Every row gives one point. The window is the flat piece filled in between its corners: a triangle in 3 columns, a solid with four corners in 4, and so on. A path goes straight from each point to the next, and from the last back to the first. List the points from which the path goes on through the window.

Window (4 x 4):
[[ 60 -18  23 -15]
 [-21  -6 -24 -16]
 [-17 -19  17  16]
 [ 31   3  24   2]]
Path:
(1): [-24 -18 -24   9]
(2): [ 21 -22   5  13]
(3): [ -6 -13  30  -2]
(4): [-40 -10  27 -14]
(5): [ -4 -17 -13   0]
(6): [  6   1 -23  16]
(7): [-39  -6  20 -16]
(8): [-24  -5   7  -7]
(9): [ 14 -22 -12  30]
(10): [ 23 -27   2  26]
(11): [ 4  2 32 -9]
(12): [ -6 -14  52  -9]
Through the window after points: 2, 10

Window (8 x 8):
[[ -2 -10  18 -25  41  14 -18   3]
 [  5  24  18  40 -35   8 -33   7]
 [  8   8 -34 -22   1 -59   4 -20]
 [-27  30  -4  22 -11   2   4  10]
 [ -5  41  34   5 -31  -9   4  -3]
 [  5 -25  44   1  60   7   2  25]
 [  3  -8 -16   7 -43 -10  -2   0]
 [ 14  54   2 -15   4  13  -2  33]]
Path:
(1): [  4  41  13  13 -14   5  25 -12]
(2): [ 37  37 -29  13  10   6   5 -14]
(3): [-37   0  19  13 -14 -15  -7   9]
(4): [-3 22 12 -4 -3 -7 -9 22]
(5): [20 27 -3  4 -5  4 11 10]
(6): [ 12  15   6  28 -20   2 -14  -7]
(7): [-17  12  19  10 -38  -1 -28  35]
(8): [ -8  17 -12   5 -18 -21 -16  34]
(9): [ -2  22  -2   1  -1  -1  14 -20]
(10): [ 24   5 -11   1  15   5  18 -11]
(11): [-24  45  11 -11 -26 -34 -27  28]
(12): [-10  20  15  -4 -19 -23 -16   8]
Through the window after points: 6, 8, 10, 12

Window (11 x 11):
[[ 15  20   2 -27  -3 -21 -41   2 -10   8  -3]
 [ 15  36 -15  33  -4  11  37   1 -23 -15 -27]
 [  2  41 -49  -3 -25   9  47 -28  -4 -14 -36]
 [  9  38  16   5 -24  -6  46 -26  14 -32 -25]
 [  7 -26 -20 -18  21 -19   2  36 -10   6 -26]
 [ 10  -1   7 -20 -15  19 -20 -20   2  11  17]
 [ -2  -4 -22 -59  32 -28  13  19 -34 -19  26]
 [-25  38   5  10 -21  20   7 -19   5 -31 -26]
 [-12  17   8   7 -14 -12   9 -54 -15 -15 -12]
 [-15  37  -6  15 -60   1  37 -19 -14 -11 -18]
 [  7  -1 -41   3  17 -27   2  28   7  -6   9]]
Path:
(1): [ 26  28 -26 -37 -24   1  -7   4 -18 -49 -29]
(2): [-30  11   5  23  11 -22  29 -20  -3  18  -2]
(3): [-13  40  16 -17   9  -6  13  -8  -6   0  10]
(4): [ 10   3 -16  -8 -15  -7   7 -11  -6 -18 -13]
(5): [ 31   8 -12   9 -44  -1  -3  -3 -38 -29 -15]
(6): [-16  32  -6   0 -22   1  31 -16   0  -6 -12]
(7): [  1  48  -7   3 -16  -2  36   3 -18  22 -26]
(8): [ 18  10 -20  33   5  10  18  -5 -14 -47 -15]
(9): [ 44 -20 -21 -11  -2 -27 -13 -12  -1 -39   9]
(10): [-18  14  -6 -24   3   0  18  12 -17  10  -8]
(11): [-13  26   3   2  12  -3  34   2  -2  19  -4]
(12): [ 22  -6 -28 -27   3 -19 -27  10 -13 -23 -11]
Through the window after points: 3, 5, 7, 9

Window (14 x 14):
[[ -4   7 -52 -22  20   0 -31  37  29   1 -32   0  49   9]
 [-58  -7   7  -5  -9  15  36   7 -31 -45  -5 -33 -11 -45]
 [ 16   8   6  -5  30 -57  32  21  56  19  21  -5  -8 -23]
 [ 11  14  22   1 -44 -38  10 -40 -33  12 -14 -21   3 -22]
 [-27 -24   1  25 -21   4 -18  47  11  16  -8   7   3 -37]
 [-28 -21  34 -27 -10   9  25 -24   2   8  -1 -13 -25 -55]
 [ 37 -27  21 -29  36   6  12 -13  -8 -31   4 -35  42  -3]
 [ 26 -44  -3 -14  31  48  35  10 -18   6 -37 -43  20 -48]
 [ -3 -36   5  -9  45 -19 -39   4   3 -32 -29 -13 -21 -27]
 [-14  -9  -6 -10 -48  -2  38 -11 -17   4 -17 -57  12  30]
 [ 39  20 -22 -24 -19 -30  -7  -2 -19 -20  25   8 -12  17]
 [ 54  -5 -43  41   5   1 -10 -21  24  16   6  30  17   7]
 [ -7  29   0  23 -35 -21 -36   7  34  24  17 -15 -28 -47]
 [ 42   4 -19 -26 -22   6  52  11  45 -50  -5   7  14 -17]]
Path:
(1): [-11  12  29   3  -4   1 -23   0   1   9 -35   4 -16  -9]
(2): [  7  38  30  21   6 -15  47 -28 -24 -33 -45   1 -19  27]
(3): [ 11 -51 -25 -41  -6   1  -7  17  16   6  24 -33  30 -33]
(4): [ 23 -37 -25 -10 -12 -37  13 -12  -4  16  14 -29  -7 -52]
(5): [ -1  48  33   6 -28  16  10  -9   0 -22 -35   3  18  17]
(6): [  0   9  33  -8 -10   0   7   2 -19  -2 -21  -7   0 -11]
(7): [ 11 -19 -30  -3 -30 -18   6 -33  -9  -4   6 -30   8 -31]
(8): [ 18 -24  -9 -11 -12 -13   5  -6  -4   0   4 -24  -5 -36]
(9): [  3  20  35   6   9   1  34 -11   6 -15 -20  -3  12   0]
(10): [ -2  15  11   0  -4  20   5 -14 -15  10 -19  -1 -17  14]
(11): [ 22 -26 -13 -24  -4 -49  15   2  18 -28   7 -44  27 -37]
(12): [ -5 -30 -31 -11 -11 -16  34  13  13 -18  46 -33   4 -60]
Through the window after points: 4, 12

Window (14 x 14):
[[ 10  37 -26  15  -2 -60  51 -15 -12 -11  28  26  42 -26]
 [-20 -30 -46  -9  -8  -9   3 -31 -14 -57   5 -32   9  -2]
 [ 25   6  11 -15  -3 -17 -32 -31  22 -25  10  -6 -46  38]
 [ -1  12  -4 -22 -17  41  -7  18 -13  -7   1   8   8 -17]
 [ -6  -5  -4  17  15 -44 -20 -13   7  -7   9  41  23 -31]
 [  2 -14  -4   1  -6  -2   2  11  -1  24  -1  -2 -14  10]
 [-16  23  -5  10 -10  -9 -29  18 -31  -3  -5  -9 -18  -4]
 [-13 -23 -13   2 -25  -7 -41 -15  -1   0  36   4  26  -6]
 [ -7 -14  26  32 -14  14 -14  17  -8   2  12 -12  -9  -8]
 [ 54  36  -6   3  -4 -25  -8  -4  43  25 -25   5   9 -59]
 [ 29 -15   6   0 -38  22 -35   0 -20  -7  -6  19  -9  20]
 [ -2   7  24   3   5   3 -24 -11 -41  17  -1  -9 -19 -12]
 [ 24   9  -4   4  15 -10 -23   6 -17  -7  16   4  18   8]
 [ 32  49  11  13  -9   4  11 -19  20  15 -32   9  -1  34]]
Path:
(1): [ -5  -5  14 -27  -1 -20  -1   0  -9 -25  -6  -4  -1   5]
(2): [  5   3 -40  36 -18  13 -18 -19 -10   5  18  -7   9 -11]
(3): [ 14  20 -24  52  15 -17   3 -43  15  -7   8  19  -9 -21]
(4): [  5   8  11 -13 -14  -3 -15   3 -14   4  -7  -5  -3   2]
(5): [ 13  -2  25  -9 -10 -22 -12   1   8 -13  -1   2 -10  22]
(6): [ 11  14 -35  27   3  17 -36 -36  -8  -1  16   9 -16 -18]
(7): [-28   0 -44  42 -16  20 -35   1   0   2  29  19  -7   5]
(8): [ 28  10  41 -39   6 -22  10   0 -12  -8 -15 -17  17 -24]
(9): [ -3  10  25   1 -17 -17 -25   8   0  -3   1   2  14   6]
(10): [ 22   0 -40  13  -1  17  -7  -9 -25   4  -3   6 -30  -3]
(11): [ 32   3 -29  35   0 -15  -2 -13 -12 -17  33  10 -16   1]
(12): [  2  14   2 -10 -13 -13  -8  -1   4   0  -8  11  22  -5]
Through the window after points: 1, 5, 9

Window (14 x 14):
[[  5   7  26   7 -17  29 -13 -11 -34 -16  -8  16   0   9]
 [-26  23  31  -9  23 -22   9  19 -27  10  14  20   5   8]
 [ 50 -15 -17  15 -23  -2   0   4  45  -9   2 -27 -28 -16]
 [  4 -11 -41  54  -5 -35  37   1  11  -2  37  -7 -11 -11]
 [ 34   3  -2   5 -33   1 -13 -30  32  -3  27   2   1 -26]
 [ -6  15  -7 -19  30  -6  21   2 -47  -5  -4  26  24  -5]
 [ -4   6   3 -11   1  45 -36  -2  -7  24  -2  22  -4  -8]
 [  2  19  17   9  30  23 -14  -7  -4  -2   3   5  29  13]
 [ -8 -35  -4  36  19 -38  31   9   8 -19  17  11   5 -36]
 [-19 -27 -12  10  14 -22  59 -10  21 -11  30   1  -8  -1]
 [ 21  -3  11  -7 -23  31 -42 -25 -11  13   3 -40   1 -17]
 [ 27 -15  17 -10   2  12 -34 -16 -25  20   3  16  10  21]
 [-11  23  24  -8   9   9 -21 -29 -17  28 -39  18  12   7]
 [ 25  -8 -22   6 -18   0 -49 -32  32 -23  13 -21 -32 -10]]
Path:
(1): [ 12   9  10  15  22  14   5 -16 -10  -5   9   4  -9  -2]
(2): [-15  -4  -2  -9 -11 -10  -4  -2 -21   3   5  22  25  -2]
(3): [-11  -9  -1   1 -14 -10 -25 -13  -9  -6  -3  -4   8  -1]
(4): [ 20   9  11  11  10  12   4  -8   3  -3   9  11 -16  -8]
(5): [ 22  20   2  30  55  23 -20 -40  -3   6  30 -10  14 -60]
(6): [  8  -7   6  -5 -36  -9  -1   0  10  -6   5   9  -3  11]
(7): [-22  15 -36  13 -50 -18   1  16 -18   1   1  11  22   4]
(8): [ 24  -8  31  -1  15  26 -17 -30   0  -4   6  -8 -12 -10]
Through the window after points: 3, 5, 7

Window (14 x 14):
[[  6  31   1  15  20   0  -8 -24  25 -15  16  19  -7  21]
 [ 21 -19   2 -13 -24 -14  17 -11 -11 -17   0   4   6  22]
 [ 11 -10 -12 -10   4 -15   1  -5   1 -13   8 -25 -40 -13]
 [-22   6 -10  25  23 -21   8   9   1   7 -21   9   1 -16]
 [  9   1 -17 -24  -7   4   4 -15  15 -12  -4 -25   6   6]
 [  6  17  12 -20 -17  -4  15  -4 -19  -8   0 -12   3  60]
 [ 14   1  -6  -3 -12  -3 -11  16 -15 -30  -1  -6  14  46]
 [ 27  10 -10 -16 -24 -15 -15 -11 -14  -1 -19  -3  -2  32]
 [  0   1  11 -27  32  -6 -14 -11  11 -15  -6   0 -20 -36]
 [ 10   8 -13 -19   9 -26  -3  -9 -15  -7  19 -12   5  -7]
 [  6  18  -2  18   4  -1  14  31  -4  11  -7   9  -1 -36]
 [-11  17  21  29  15 -22  -9   1  15  -1  -5 -12  -3 -50]
 [ -8  -7  -6 -11 -12  10 -15 -18 -14  -4  14  -6 -10   2]
 [ 11   2  13  29  47   6  -7 -11  10  15   4  -6  -3 -19]]
Path:
(1): [  1   9   7  12  20   7  13  -7 -20 -24 -21 -20 -13 -27]
(2): [  7  55 -18  22 -14   4   1 -21 -22 -22 -14  22  -2   0]
(3): [  7 -11   9  -4  13  -9   5  14   7   8   6 -12  -6  -5]
(4): [  3  -6  -8 -12   0 -15  -4  -4  10  -4  -3  -6  -7  -4]
(5): [ 14  14   9  10   9   3  14 -10 -24 -19   0  -3  -8   7]
(6): [ 27  10 -25   7  36   7   6   0 -18 -22 -26 -12   8 -13]
(7): [ -7   1  22  -9  -4 -12 -17  -5  16  -3  18   4 -12  11]
(8): [  8 -15  -4 -13   4  -8  -3   2  18  -7   5  -5  -3  11]
(9): [  7   9  -8  -8  -3  -3  -3 -14 -23 -10   5  -8  -9   6]
(10): [ 10  12  -9  10 -14  11   6 -13 -20 -26 -16  16  -5   0]
(11): [ 10   2  -3 -28   7 -30  -5  -2   2   6  17 -26   6  17]
(12): [ -4  -7  10 -16  -4 -23  -2 -14  32  19   6  25 -12  19]
(13): [ 18  26  -6  -5   6   6   7  -1 -44 -38   1 -35   9  13]
(14): [  0  19  -7  21  18 -11  -3 -25  -9  -7 -11  -7  -7 -21]
(15): [13  1 -3 -9  4 -8 -6  1  8 -6  8 -2 -3  1]
(16): [  9  -2  -3 -12  -6 -19 -13   3   8   6  13   0   6  12]
Through the window after points: 2, 4, 6, 10, 12

Window (14 x 14):
[[ -6  35   1 -19   8  13  21  17   3 -10  -8   5  25  30]
 [  9 -12 -16  44 -21 -25 -12  12 -28   1 -20 -12 -12  12]
 [ -4  22 -42   8  21  13  40  -2 -13 -30  35 -25  22  14]
 [-14  51 -13 -14  42  19  40   1  -4  -5   1 -27 -20  31]
 [ 16  -6  -6  28  -2 -18 -11 -19   0 -36 -19  35 -36 -33]
 [  1  -4  11  54 -19  -1  -7   4  -9   1  29   9 -15  41]
 [ 22  10 -18 -17   9 -18 -56   4 -15 -22  -3  26 -28 -12]
 [ 18 -41 -19  36   0  -7  -9  -6 -22 -21  -9  15 -15  42]
 [ 34  60 -17 -30   4   9  -3 -31  -6 -13  -8   3   1  15]
 [ -8 -15   0  10  13  21  42  -9 -14  23  25 -25  13  21]
 [-20 -26  -3  23 -22   2  11  -8  11 -17   8 -34 -16  29]
 [-18  33 -18 -16  -4   0 -10 -22 -35 -22 -11  25 -17   4]
 [ 17  -1 -42  27 -23  23 -45  -9   8  -9 -20  50 -36 -19]
 [ 16  29 -19 -24 -12  30  53  14 -14  -7  26  -4 -11  25]]
Path:
(1): [-10  15 -16  23  -6 -16  18 -16  10  29  19  22  -3  16]
(2): [ 27   6 -23  -8   0  43  -9   4 -25 -51 -10 -14 -16   6]
(3): [  3  16   1  19  -8  31   1  14 -33 -13   2   1   1  16]
(4): [ -5   4 -29   1   0 -14   3 -18   7 -16  -1   5 -16  14]
(5): [ -5  -7 -40   3 -11  -5  11 -15  -5  13   8  19   7  31]
(6): [  8   8  19  35   5  19   6   9 -17 -23  14 -23 -21   7]
(7): [ 20  18   5  -2  -4   7  -5   7 -25 -29  -7  -1   8   6]
(8): [ -4  20 -20  -2   7  -2   5  -8   4  -7  -5  17 -16  12]
Through the window after points: 1, 3, 5, 7

Window (14 x 14):
[[ 20  -9   1  19  12   3  14   0   2  18 -24  -6  -8  13]
 [ 11 -13  21  20 -32 -19  41  -2  30  -7 -22  -7 -30 -34]
 [ 18  -8 -32   7 -31  -1   6  35   8   8   4  19   4  30]
 [ -2  -4  -5   4  -3   2 -19 -21  -6   2 -28  26  -7  11]
 [ 21  -7  16  22 -60  26  11  13 -15  -3  -8  12  13  36]
 [ -6  10  35 -27  10 -44 -10   3 -13  -4 -41 -20   8  36]
 [ 33 -44 -19   3 -20 -33 -12 -17   1   5 -19 -20  -6  11]
 [  7  17  -5  22 -13   1   2  30 -24 -28  -6 -13  10  11]
 [  2  -5 -19  42  33 -23   3 -16   1 -11  -6  30  23   9]
 [ 20  -6  -7  23  46   3 -10 -30  25 -31  22  51  -8   5]
 [  7 -10  16   8  30   4 -29 -25  34  -5 -10  22  21  -6]
 [-37 -19  -5  34 -15 -10  24 -12  10   0  16 -13 -11   2]
 [ -9  30   2   6   2  23  15 -52   0   2  -3  19  26  11]
 [ 37  -9  41  -4 -19 -15 -17  19 -23 -10  19  26  -7 -28]]
Path:
(1): [-10  14 -10  33  -8 -15 -18   6  15   4 -12 -13  11  16]
(2): [ 15 -15  -3   3  -6   5  19  -8  -4  -8  -8  18  -1  14]
(3): [-23 -35 -18   3  -6  -7  24  18 -12 -48  -8 -13   9  12]
(4): [ 41  37  16  29 -21   5 -14  -1   8  29  -6  19  -1   6]
(5): [  7   8 -12  25 -11 -11 -19  -4  16  -1   2  13   8   9]
(6): [  4  -4  11  10   6   4   6   7 -11 -20 -11  -3   8   3]
(7): [ -4 -31  -2 -22   8   3   6   0  -3  -2  -2   9   5  17]
(8): [ 40  10  -8  49 -11 -22 -30 -16  10  -6  -9  11   6   8]
Through the window after points: 3, 5

Window (14 x 14):
[[-51   0 -21 -13 -54  23  39 -18  20 -15  -8 -16  26  45]
 [-18  -6  37 -11 -33   9   2  25  -9   9  -4  46  36   4]
 [  3 -24  19 -17  12   6  32  29 -13  -3  17  57  25  30]
 [  2 -39  -5  25  12 -29  10  15   8  26 -12  16 -16 -26]
 [ 17  29  11   3 -19 -27  -4  33  -1 -20  25  -1 -10  -7]
 [-37  23  -2 -21 -19   5 -23   9 -11   8  12  -6  -5  14]
 [ -1  -5   8 -31 -22  -1 -19 -21 -16 -22  30 -28  30 -13]
 [-22  -8 -16  50 -60  20 -31  -3  -2 -17  26  26  45  -3]
 [-14  -1  11  18  21  34 -16  -2 -36   6  -4 -11   5   1]
 [ 22 -10  14 -19 -31  13   6   4  -5  22  21  16 -21   0]
 [-15  -4   5  19 -17 -13  10 -26   5 -12  34  22  12 -42]
 [  7   7   3 -27  17   8 -12 -19 -41   0 -13   6  23  10]
 [-20  25  49 -16  -2 -30 -20 -14 -12  -6  19   0   4  19]
 [ -3  34   3   5  20  -4 -26  13  16  -2   4 -14  17  10]]
Path:
(1): [-13   8  13  -8  -2  27 -19  -3  30 -36 -11  -6 -17   6]
(2): [-16  11  -7   6 -21  -7   1   3 -10   9  18   0  38  14]
(3): [-18  -1   9  14 -17   6  17   0  -6  22  17   0  20   8]
(4): [-13   3   5 -18 -24  -1  -8   6   6 -39   7  18   3  12]
(5): [  4  41  17 -33 -15  13  -6  36  11 -60  -7   9 -16  16]
(6): [-11 -10   6   3 -20 -18  -5 -17 -17  27  26   5  25  -3]
(7): [-20   5  14  -1  -6 -14   1   3   0  13  15   8  25  14]
(8): [-13  12   7  -8 -16   4 -13  -8 -17 -27   4  -1   7  -3]
(9): [ 10 -21   4  -7 -15   9 -30   0   5 -32  17   5  18   9]
(10): [-36  31   3   7 -38  -7  22 -13 -34  39  21  -3  19 -26]
(11): [  2   9   3 -18 -17 -13   0  -3 -16  26  30  -9  27 -19]
(12): [ -6 -15  18 -15 -19  24 -21  -8  -2 -46   2   5  -8  22]
Through the window after points: 1, 9, 11
